Each wall is flat, endless, passes through zero and stands at right angles to its row. A trip goes straight from one point to another. Which walls does it cross, in order?

Walls:
(1): [ 8.0 15.2]
(2): [-20.8  -9.6]
(3): [-20.9 -29.8]
(4): [28.3 -9.9]
Trips:
[-22.7   6.0] to [-5.0 26.7] -> 1, 3, 2
[ 8.1 -0.4] to [10.6  8.0] -> none
[-3.8 -5.4] to [-5.2  1.4] -> none
[-28.8 -13.7] to [-3.9 27.0] -> 1, 3, 2
[13.4  8.7] to [  2.4 -17.2] -> 1, 3, 2

Walls:
(1): [-17.3   7.6  22.7 -18.9 -17.0  13.4  12.0 -13.0 -15.6   2.9  19.4  25.8]
(2): [  4.6 -29.3  17.1  20.9   8.5 -25.9  -4.9  15.8  -5.6  -2.7  -3.2   9.7]
(3): [-21.2  -9.7   2.5  -2.8  -6.5  17.2  -5.1  12.4 -29.5 -14.1   5.7   0.0]
Trips:
[ -4.9  -9.9  13.3  19.7  12.2 -28.5 -10.0  18.4  13.5  12.6  -2.9  20.3] to [ 20.5   7.8  -6.6  15.6   6.0 -25.4   1.8   4.0  -5.2   7.1  26.9  29.3] -> 1
[  7.5  -1.2  -9.4  21.7  -4.9 -11.4  -7.4  25.8 -12.8   3.1   3.0  -6.8] to [-18.3   1.7  14.7   0.8 -12.8  -5.8  -3.5  -8.1   6.6  -8.3  -3.4 -12.3] -> 1, 2
[ 21.6  22.9   8.0   1.4 -16.5 -11.4  -5.6   1.2  12.2   4.7 -17.0  41.0] to [ 27.6   2.7   7.9 -10.5  -3.6  -0.1  -2.5 -10.6 -13.2   2.9  12.8  -1.8] -> 2
[  6.5  -1.2  10.6   6.3 -15.3   0.9  20.7   0.1 -19.5   9.0  -4.2 -18.2] to [ 30.4 -15.3  -8.3  -0.5   0.9  -5.9  10.7  30.3 -13.2  -2.6 -11.0  -2.9] -> 1
[-22.5 -21.2  12.8  31.1  -6.3  -2.2   6.1 -29.9  -7.7  16.3 -15.0   6.5] to [ -5.7  13.9 -22.1  -8.2   9.1  10.0  11.3 -13.7  19.6 -10.8   2.0   1.0] -> 3, 2, 1
[ 19.0  -8.8 -18.6   6.6  14.6  -9.1  -8.5 -10.3   0.3  12.3  12.9   4.2] to [ -4.0  -7.0   3.6  17.5  11.5 -15.3   6.7   3.5 -25.2   5.3  35.0   0.7] -> 3, 1
[ 9.0 10.9 -8.4 14.6  0.3  8.6 12.0 -7.0  9.8  7.1 27.5 17.5] to [ 27.3   0.6 -19.5  13.1  -0.6   6.0   2.8  21.8  13.5   4.2 -13.6  -5.1] -> 1, 2
[  1.5  -6.5 -19.1   8.8  -9.2  19.0  -0.3 -38.0  -4.3   9.9 -33.3 -19.0] to [ -5.1  -6.3  18.7  15.6  -3.3  -6.4  11.9   7.3   5.2  -9.7 -28.9  -5.2] -> 2
[ -6.5   6.9  -2.4  -5.6   8.7  28.4  12.8 -14.9  -1.3   5.0  13.5  -8.5] to [-16.3   0.1   5.6  -1.9  15.9  -8.2  -0.2  38.1 -11.5  18.5   9.7   5.2] -> 2
[-14.8 -13.3   2.6  32.0   2.3  36.9  -3.6   4.6  19.0  -4.9  -9.5  15.7] to [-22.1   2.3   9.7 -26.4   0.6  12.8  15.1  23.4  -1.0   7.4  -3.6  -4.3] -> 1, 2
